Every row gives one point. Two turns around zero, p and q, are shown by what they do to some points. Where does a point land after both, in the order given? Backwards means that the second turn is done in reverse. Each puzzle has new turns, and all numbers are rounded.
In the rows, 128 means zero.

Turn p:
[149 101] -> [117  95]
[ 91 154] -> [129 173]
[144 129] -> [138 115]
Turn q:
[116 118] -> [125 113]
[136  93] -> [156 106]
[132 172] -> [104 165]
Where do these land?
q, then p: [125  85] -> [112  88]
p, then q: [124 125] -> [123 126]
q, then p backwards: [111 159] -> [ 98 109]
q, then p: [140 102] -> [132 100]
p, then q: [140 169] -> [152 164]

Turn p:
[111 105 106 123] -> [122 153 154 128]
[175 118 169 146] -> [131  65 129 111]
[115 123  91  96] -> [134 175 135 111]
[136 139 118 158] -> [ 97 119 117 132]
[102 155 155 117] -> [156 130 105 159]
Turn q:
[150 136  90 165] -> [126 184 143 133]
[155 113 175 158] -> [ 81 120 123 170]
[127 118  98 104] -> [154 139 107 109]
[ 98 110 129 105] -> [131 105 112  97]
[131 135 116 107] -> [153 127 123 126]
[122 157 146  87] -> [162  89 137 137]
[113 127 143 169] -> [ 88 132 151 124]
Where do these land?
q, then p backwards: [144 143 120 103] -> [115 134 152 108]
p, then q: [120 150 130 103] -> [149 152 133 141]
q, then p: [140  49 109 108] -> [ 99 203 117 103]
q, then p backwards: [127 132 160 169] -> [118 107 112 172]
p, then q backwards: [129 145 120 147] -> [135 106 140 135]
p, then q backwards: [109 149 130 139] -> [155 117 136 128]

Turn p:
[124 153  85 129 131 165  92  88] -> [156 105  97  89 145 138 164 164]
[149 107 154  97 131 165 147 156] -> [131 150 130 151 156  81 136  97]
[155 163 136 123 145  86 133 128] -> [153 107 152 137  81 123 117 126]
[109  98 108 125 155 105 127 141] -> [ 93 127 104 120 110 114 102 134]
[106 111 141 152 131  97 144  76] -> [113 158 157 109 113 152 107 171]
[170 118 139 119  96 139 147 158] -> [141 118 145 171 162 112 117 103]
[ 93 114 133 173 128 155  94 157] -> [ 92 126 112  89 153 158 136  89]
[131 165 127 120 138 136 164 148] -> [122 112 146 153 109 110 164 121]
[116 123 128 114  96 103 103  99] -> [152 147 109 134 125 164 108 149]
Turn q:
[112 175 171 158 132 151 165 116] -> [ 90 153 125 161 141  81 161 103]
[149  95  99 147 123 114 149 116] -> [138 120 115 141 162 169 127 142]
[ 98 112 138 126  97 165  94  92] -> [112 155 126 154  72 138 124 161]
[161 114 109 112 154 157 136 118] -> [ 97 116 156 112 141 164 130 132]
[153 141 126  87 138 110 159 122] -> [143 107 177 130 152 128 135 113]
[ 89 142 140 110 148 114 132 148] -> [144 111 124 114 106 100 155 108]
[109 138 101 167 148 100  85 139] -> [151 155  79  95 117 142 119 100]
[113 134 128 105  93 149  99 154] -> [135 137 136 107  98 100 115 166]
[169 101 141 139 117  91 133 148] -> [143  97 115 138 164 129  85 128]
Where do these land?
q, then p: [115 107 146 140 122 124 166  93] -> [ 88 112 161 109 147 136 130 133]
q, then p: [109 150 168 107 134 125 124 127] -> [133 143 147 139 121 162 100 144]
q, then p: [ 98 170 114 162  91 194  87 144] -> [133  97  99 186  72 166 170 113]
p, then q: [122  84 144 153 164 152 134 137] -> [160 120 145 130  87 119 148  92]
q, then p: [141 128 115 163 153 118 121 126] -> [134 122 110 108 128 115 152 156]
q, then p backwards: [129 137 137 136 127 118 101 135] -> [131 113 138 117 142 114 112 134]
p, then q: [138 141 106 124 133 150 138 136] -> [137 103 116 135 145 140 138 126]
q, then p: [122 141 109 113 129  85 179 110] -> [130 125 187 113 133  87 119 136]
q, then p backwards: [ 94 138 113 104  91  94 126 154] -> [166 152 129  92 145 135 113  91]
q, then p: [147  99 104  80 130 124  81 131] -> [167 155 101 138 171 123 124  90]
q, then p: [194 114 153 126 135 124 150 115] -> [112 157 123  61 125 128 120 112]

Turn p:
[140 118 144  75 130 107 132 130 137  31 136] -> [131  83  91 151  91  75 195 142 135 111 139]
[140 143 129 136  95 112 172 156 120 143 111] -> [103 174 147 150 105 115 115 136 149 129 117]
[102 124 132  82 150 188 126 132 112 139 136] -> [156 131 111 123 142 129 121 173  88 148 172]
[133 144  88 143 139 108 141 107 107  96 117] -> [140 134 106 134 115 152 146 134 145  87  97]
[130 143 139 152 135 170 104 126 111 102 188] -> [146  72 146  97 100 157 117 157 134 129 150]
[146 121 137 135 134 143 150 113 130 158 112] -> [117 153 136 111 145 131 127 142 120 151 106]
[137 129 146 155 112 141 122 151 104 132 106] -> [148 148 149 122 119 128 120 126 163 152 131]
[132 129 140 133 153  99 123 127 118 142 133] -> [142 128 144 121 124 119 124 108 108 118 106]
[141 119 110 151 140 117 107 145 184 146 122] -> [108 105 131 130 176 113  98 106 146 121 111]
[144 139  99 134  96 111 113 110 101 163 115] -> [128 150 128 158 122 174 115 104 130 145 103]
[100 138 131 117 125 124 109 113 181 160 108] -> [103 131 140 141 187 132 132 103 111 125 149]
[ 92  88 142 124 127 115 137 125 130 124 151] -> [114 129 108  97 110 111 127 104 107 122 155]
Turn q:
[ 91 156  95 110 131 135 121  97 137 115  90] -> [134 169 132 141 145 158 125 157  94 139  94]
[ 86 125 122 172  97  90 126 151 185 121 122] -> [168 125 184  98 110 110 117 166 116  86 114]
[161 124 225 115 151 118 138 132 135 151 148] -> [122 104  78 160  82  90 132 137 152 113 189]
[137 129 138 144 129 153 127 173 108 115 130] -> [134  86 119 122 157 141 130 116 136 110 141]
[139 138 140  97 177 133 123 129 124 133 137] -> [ 96 122  96 143 105 149 142 124 113 130 143]
[119 128 111 120 112 138  81 121 113 148 155] -> [ 94 138 166 132 147 134 111 119 124 145 152]
[171 121  84 135 138 115 143  93 100 146 129] -> [116 148 121 126 111 134 114  74 148 159  92]
[144 150 143 154 127 116  98 118 140 125 126] -> [148 125 142 153 113 126 101 115 111 119 143]
[ 88 106 123  99 118 130 106 151 130 113  91] -> [127 137 155 143 158 146 171 163 129 111 121]
[130 145 120 105  97 143 130 145 154 104 128] -> [126 129 127 124 161 101 138 133  93 109 119]
[128  83 129 144 159 138 130 100 111 122 137] -> [144 138 124 112 109 152 151 110 150 163 149]
[142 122 130 145 114 148 167 148 124 151 135] -> [128 119 103  96 141 114 113 119 159 112 125]
[128 139 105 123 115 106 175 106 103 122 137] -> [125 124 114 114 124 109 118 131 136 166  80]
Where do these land?
p, then q backwards: [153  86 107 107 134 119 134 156 126 152 119] -> [151 166 129 120 109 127 159  91 119 131 130]
p, then q: [130 118 148 124  85 115 116 105 119 136 166] -> [124 155 135 113 155 111 113 150 159 156 147]
q, then p: [129 125 116  64 138 141 148 147 112 137 119] -> [128 167 107 119 147 125 118 141 128  77 147]
q, then p backwards: [135 143  90 113 131 119 152 181 123 112 132] -> [153 123 119 143 158 104 130  89 162 120 151]
q, then p: [148 150 144 171 104 142 124  95 155 105  94] -> [152  93 146 144 118 149 136 129 148 143  67]
q, then p: [148 134 112  82 167 131 121 155 138 135 151] -> [126 159  96 111 107 152 138 133 121 102 168]
q, then p: [146 127 100  99 155 104 152 149 120 105 126] -> [120 184  94 120 134 133 145 131 138 129 132]
q, then p backwards: [123 108 161 176 140 142 141  99 138 101 118] -> [110 117 134 124 142 153  96 141  73 110 115]
p, then q: [127 134 176 156 131 113 142 129 135 140 109] -> [127 130 100 158 105 105 126 164 123 130 133]
q, then p: [114 136 107 124 103 150 122 109  90 172 177] -> [142 114 147 132 166 132 111  97  74 120 166]
p, then q: [ 82 122 151 162 109 116 106  86 134 114 113] -> [121 157  79 103 124 107 137 141 102 168 139]
p, then q: [136 136 137 143 123 131  93 122  95 131 123] -> [131 152 105 133 134 110 119 102 139 119 148]
p, then q: [112 131 112  98 140 156 115 170 147 126 139] -> [116  94 166 115 104 140 134  99 126 128 144]
q, then p: [107 143 133 171 133 113 125  89 160 127 104] -> [142 108 160 164 115 137 126 137 159 167 115]

Turn p:
[127  82 147 112 163 106  84 124 156 134 122 156 135  92] -> [ 66 128 104 102 114 164  96 123 143 117  99 114 127 145]
[159 148 147 106  99 143 157 101 143 132 108 123 119 150] -> [134 128 153 127 132 126 139 176 121 130 153 118 134  82]
[110  98 118 114 121 135  86 122 168 166 120 155 149  77] -> [ 67 133 123 146 111 150  70 137 148 144 109 145 107 140]
[101 142 162 153 145 146 111 125  99  95 150 115 154 112] -> [150 106 134 129 106 152 147 105 104 163 108 114 140 168]
[140 148 104 161 115  92 140 113 158 124 107 132 108 148] -> [129  96 100 141 154 114 140 131 123 105 128 146 115  81]
[125 134 119 122  96  87 137 122 120 136 140  90 112 163] -> [134 117 147 125 157  81 128 102 125 126 137 125 151  93]
[125 101 126 107 147 119 149 121 124 161 118 118 153  71] -> [ 95 142 138 137 126 140 130 136 195 146 109 127 137 146]
[101 130 140 137 127 164 147 160 100  59 157 106 104 103] -> [174 134 142 145 126 173 150  93 105 123 154 140 172 173]
[131 124  89 115 122 118 156  94 149 139 135 152 123 170] -> [136 138 132 132 171  99 115 165 121  98 104 136 118 105]
[110 132 139 135 139 178 128 186  90  68 117 111 163 153] -> [164 155 157 145  76 140 178  93  85 112 138 117 119 170]
[151 135 104 136 137 127 145 147 172 153 152 123 131 171] -> [146 112 137 132 153 101 108 136 138  88 144 108  83 120]
[121 144 147 140 115 111 137 125 133 160 111 165 100 157] -> [140 108 117  93 114 105 115 152 127 119 127 162 123  96]
[150 133 110 151 120 137 139 108 107 145 120  98  95 177] -> [165 131 103 141 134  75 134 142 121 123 147 107 145  99]
[117 136 122  87 161 116  88 120 137 151 120 147 131  64] -> [ 92 158 111 110 129 175  96 115 163 166 103 134 111 127]
[150 136 147 143 114 140 116 149  63  98 143 131 145 112] -> [129 135 124 114 117 124 173 115 100 166 157 130 139 174]
Turn q:
[112  99 140 117 159 132 152 156 136 101  92  92 108 155] -> [139 114 122 158 125 110  98  98  81 134 128 126 125 178]
[128  98 125 159 129 115 136 150 142 124 112 110  95 156] -> [122  98 144 158 138 109 139 102  97 128 120 105 115 141]
[137 147 130 153 121 152 132 158 152 101  94 158 142 145] -> [143  96 120 164 118 153 136 160 105 152 152 134 111 123]
[107 119 150 120 146 148 155 105 129 105 125  87 141  85] -> [112 130  98 119 152 146  86 104 138 137 110 164 132 160]
[125 114 160 155 105 146  89 162 150 147 113 150  85 141] -> [127 127 147 162 123 112 154 156 106 150  88 106  76 120]
[131 150  96 107 147  94 168 123 166 116  96 145 157 116] -> [149  94  89 113  86 162 128 101 140 118 168 126 132 138]
[119 105  94 137 135 106 123 159  96 132 172 133 155 107] -> [144 119 141 120 160  96 102 130 167  90 153 122 123 103]
[ 90 150 131  90 100 164  96  82 140 120 124  92 134 161] -> [119 192 149 163  98 162 130 115 125 128 104 169 157 137]
[143  92 153 100 145  92 129 145 132 102 146 152  85 137] -> [120 116 145  89 105  92 108 122  79 110 124 116  94 129]
[ 84 134 112 104 110 132 124 101  99 139 135 156 150 116] -> [135 146 146 117 111 150 115 157 174  96 120 136 146 138]
[140 117 132 143 105 112  97  82  88 148 155 141 153 130] -> [123 138 181  91 143 124 146 139 165 135 118 137 155 103]
[141 157 106 169 157 165 100 106  97 135  95 124 135 107] -> [ 98 119 110 154 133 112 137 158 171 179 138 134 164 132]
[169  93 143 121 122 121 166 157 116 148 164 154  99 120] -> [123 128 129  78 167 112 134 141  98 107 140  86  93 130]
[163 176 166 167 147 118 132 140 128 172 135 143 131 155] -> [159 113  99 113 144 106 193 155 107 151 115 125 147 104]
[152 132 121  87 100 154  95  99 159 162 134 131 158  98] -> [126 191 126 108 114 162 147 120 169 153 140 136 100 112]
[111 139 130  96 106 103 120 108  95 101 110  88 120 128] -> [124 145 143 128 108 141  81 103 122 130 102 119 174 123]
[125 154  86 148 142 124 160 143 151 123 175 119 127 120] -> [113 113  87 141 150 126 142 114 132  78 156 136 130 103]
Where do these land?
p, then q: [147 123 115 178 103 127 149  93  83 156 162 133 156 138] -> [179  89 142 115 131  86 154  96 120 107 142  90 131 138]
p, then q: [130 117 142 100 116 141  87 132  75 106 142 153 165 130] -> [166 159 134 126 121 133 138 152 118 110 100 109 188 142]
q, then p: [127 103 118 116 162  98 169 159  88 142 114 147 113 118] -> [105 145 141 122 151 103 130  84 113 102 131  75 141 117]
p, then q backwards: [124 120  92 123 108 149 114 155 136 150 122  91 145 159] -> [120  99  95 111 135 127  88 167 135 123 132 108 112 144]
p, then q: [156 128  97 116 126  90 168 148 132 116 106  96  90 111] -> [103 101  81 107 130 142 130 115 139 104 152 181 113 124]
q, then p: [ 89 104  94 156 143 161 131 150 153 136 113 142 119 132] -> [153  86 101 137 131 112 124 121 109  75 134 133 142 133]
p, then q: [129 174 154 132 127 112 123 114  87 116 154 127 147 180] -> [144 146 125  67 137 114 114 108 117 142 126  83 155 153]
q, then p: [122 122 153 112  91 116 102 162 154 116 148 135 149 130] -> [124 134  90 113 123 161 133 142 129 155 171 135 144 123]
p, then q: [130 136  97 163 117 169 110 153 154  97 117 111 121  89] -> [ 77 113 149 155 170 124 165 157 137 116 136 141 136 118]
p, then q: [ 91 128 160 102 126 102 113  95 139 168 137  92 127 109] -> [155 151 133 126 114 135 137 101 172 170  95 143  96 139]
p, then q: [150 131 157  97 121 169 161 166 119 100 134 118  85 150] -> [131 162 114  96 165 139 110 144  89 124 152 161 135  81]
q, then p backwards: [158 153 166 120 136 125  91 100 151 104 124 158 143 121] -> [117 170 162 122 107 127 114 123 108 146  88 165 128 117]
p, then q: [149 151 132 101 177  98 157 123 139 147 124 149 142 114] -> [119 147  78 140  99 134 123 112 101 128 132 121  94 160]
q, then p: [135 108 149 155 163 132 148 104 140 110 157 130 135 167] -> [129 141 133  79 135 118 147 152 123 107  93 144 145 157]
p, then q: [135 125 131 132 127 126  94 117 155 161 153 116  91 122] -> [117 155 145 141 117  93 126 107 165 133 131 141 112 107]
p, then q: [109 120 134 148 139 121  97 111 125 164  77 149 158 107] -> [132 119 141 166 105 164 137 127 157 116 103  80 109 138]
q, then p: [ 95 132  85 125  94 140 162  93 145  88  91 130  89 101] -> [153 126 142 193  83 122  94 122  74 122 111 132 149 140]

Turn p:
[128 118 123 101 161  75 158 148 122 129 169 114  91  89] -> [ 99 154 122 152 105  71 124 132 154 114 119 190 127 123]
[132 130 145 111 159 118  98 141 147 102 137 114 138 143] -> [135 146 138 156  93 141 102 146 115 129 118 126 106 126]
[124 101 124 119 149 157 121 132 166 140 149 155 130 128] -> [104 146 123  96 135 135 115 163 116 138  98 125 113 118]
[178 156 129 120 120 139 149 104 135 108 132 139 144 114] -> [171 132 121  96 122 120 135 112 105 142 149 151 106 121]
[155 142 113  91 127 130  99 148 111 155 109 146 135 137] -> [130 142 122 124 120 120 133  95 124 148 103 103 106 172]
[144 128  88 162 126  86 105 111  98 165 131  68 111 150] -> [137 116 132 195 156 158 166  99 154 137 100 166 146 145]
[178 118 114 110 102 131 142 135 139 112 115 163 102 163] -> [158 153 103 125 157  92 124 105  94 152 112 103 124 110]
[125 182 180 153  90 113 166 152 141 134 152 145 126 114] -> [131 107 135 122 104  80 174 163 103 141 185 127 147 131]
[ 53 146 141 163 144 115 113 104 103  83 131 156 133 112] -> [104 106 161 133 112 144 113 141 187 127 184 103 119  85]
[119 121 146 151 123  98 117 106 162 143  97 179 168 150] -> [163  99 167 117 160 118 114 172 142 151 123  90 111 138]
[144 108 168 160 124 167 135 140 128 139 141  95 154  85] -> [138 149 126  94 115 164 143 161 116 100 151 154 168 153]
[ 90 133 111 129  91  85 119 177 115 126 116 129  96 123] -> [ 85 134 144 177 146  87 142 112 135 109 148 100 138 140]
[111 131 132 108 135 189 101 108 127 146 118 124 145 133] -> [114 109 104  94 115 180 120 126 123 125 115 105 114 142]
[107  82  88 113 102 117 122 104 141 121 126 126 152 167] -> [138 113 143 136 169 137 127 122 130  90  79 104 107  98]
[147 109  92 151 132 160 167 156 153 131 104  87  92 114] -> [101 140 117 126 168 135 105 106  80 124 127 171 177 129]
[113 129 137 103 147 136 132  93 111  94 114 130  97 115] -> [127 121  91 127 115 128  89 111 154 121 150 132 115 104]
[129 142 143 130 144 159 131 118  77 150 134 107 164 140] -> [143 108 129 105  83 166 149 108 145 128 114 127 153 141]
Turn q:
[179 144 135 148 114  91 134  73 146 131 106  89 155 125] -> [170 123 162 165 142 175 118 114 119 134 153 173 138  94]
[ 90  89 153 136 144 145 160 151 153  90 153 166 146 149] -> [ 89  89 122 138 114 104 107 103 151  91 125  86 151 165]
[101 143 144  92 138 173 171 155 152 130 130 133 109 128] -> [ 88 105 116 132 115 149 138 161 138 133 101  72 126 135]
[ 87 144 137 124 104 167 127 168 148 114 157 148 145 136] -> [ 79 111 112 101  93 124 101 140 167 123 115 116 121 142]
[121 134  77 157 123 138 141 107 109 129  99 117 114 147] -> [143 121  77 120 150 149 125 119  95 136 152 139 109 131]
[101 103 120  62 129 136 160 169 118 132 149 143 145 132] -> [123 122 107 132 124 112 124 151 150 112  54  99 134 162]
[137 156 119 151 146 116 136 111  93 128 133 116 136  82] -> [136 100 150 104 141 132 159 120  97 143 121 166 124 121]
[144 122 132 154 141 126 132 163 120 164 109 129 127 131] -> [110 153 126 118 143 128 127 102 105 118 111 116 124  95]
[137 108 101 140 110 121 121 119 124 137 146 113  98 108] -> [136 133 129 120 170 111 128 153 125 121 145 145 110 125]
[155 142 163 135  90  76 113  94  89 126  98 116 107 127] -> [202 138 158 110 139 127 118 117 125 167 152 131 146  93]
[133 108 134 104 152 196 148 178 148  89 167 155 112 144] -> [ 54 110  89 145 122  97 150 150 165 116 116  93 161 140]
[113 129 124  93 160 172 122 155 129 104 147 178 143 161] -> [ 82 136  89 138  91 109 143 120 151 135 106 109 154 173]
[141 133 122 136 121  70  80 116 130 113  78  85 129 102] -> [190 139 150 144 100 110 120 133  91 128 150 163 106  84]
[126 108 135 134 123 151  98 108 105 148 127  97 143 132] -> [149 154 122 101 125 147 148 131 138  93 142 144 133 124]
[171 134 120 150  89  83  92  86 140 145  98 146 143 104] -> [159 164 169 135 137 135  83 126  97 151 157 180 142 117]
[138 161 124 140 140  86 128 117 136 145 157 103 115 153] -> [139 130 146 149 148 137 141  99 152 154 133 139  83 116]
[104 118 135 119 150 131 114 104 137 150 121 142 108 114] -> [128 148 150 124 123 130 144 139 107 123 142 106 117 158]
Where do these land?
q, then p: [135 135 143 131 125 118 110 155 143  83 102 140  82  94] -> [120 146 147 153 123 101 169 143 160  92 130 143 141 161]
q, then p: [126 143 166 126 106  96 149 126 107 126 103 141 137 137] -> [164 130 106 118 132 156 132 134 130 116 118 137 117 171]
q, then p: [ 98  89 118 130 144 167 117 122 163 162 147 136 132 182] -> [104  99 131 164 119 161 125 116  87 138 142 128 111  66]
p, then q: [105 100 126 113 100 151 149 108 147 147 165  92 147 142] -> [133  88  89 130 118 100 123 147  92 116 111 114 165 129]
p, then q: [150 151 151 135 184 141 123 113 153 102  86 121 107  98] -> [101 198 126 101 128 107 131 129 160 141 139 157 120 150]
p, then q backwards: [159 184 162 153 155 143  98 140 162 108 131 148 109  99] -> [123 176 101 131 110 135  83  87 153 124  97 153  87 125]
p, then q: [116 152  95 116  72 124 137 115  92 128  93 130 166 133] -> [168 101 140 169 156 142 162 132 147 103 159 115 156 142]
q, then p: [140  98  88  91  89 110 171 122 115 169 138 146 145 131] -> [135 137 149 141 119 164  75 104 117 184 110 106 129 156]
q, then p backwards: [129 137 127 142 109  98 109  99  86 135 117 137 100 101] -> [177 144 128 152 122 132 154 122 149 122 117 160 151 117]
p, then q: [112  94 103 125 123 109 126 111 148 131 154 123 187 155] -> [129 110 135 136 108 114 138 144  97 125 137  84 171  86]
p, then q: [142 130 168 103 163 151  85 160 131 120 125 121 145 104] -> [126 149  88 101 110 138 109 141 176 163 139 132 115 107]
q, then p backwards: [124 167 136 167 150 104 129 163 121 130  95 123  93  78] -> [122 174  98 122 119 147 160 139 170 102 154 163 142 160]
q, then p: [ 99 136  99  90 122 111 156 122  98 127 154 136 125 140] -> [139 122 119 148 157 124  99 114 109 154  82 124 143 139]
q, then p: [129  92 119 152 132 160 147 127 112 121 157 133 143 149] -> [127 119 154 123 127 140  96 124 127 120 107 133 101  84]
p, then q: [153 115 118 146 146 137 114 138 141 133 151  93 101 178] -> [108 131 110  85 128 156 123 109  76 128 123 144 139 114]
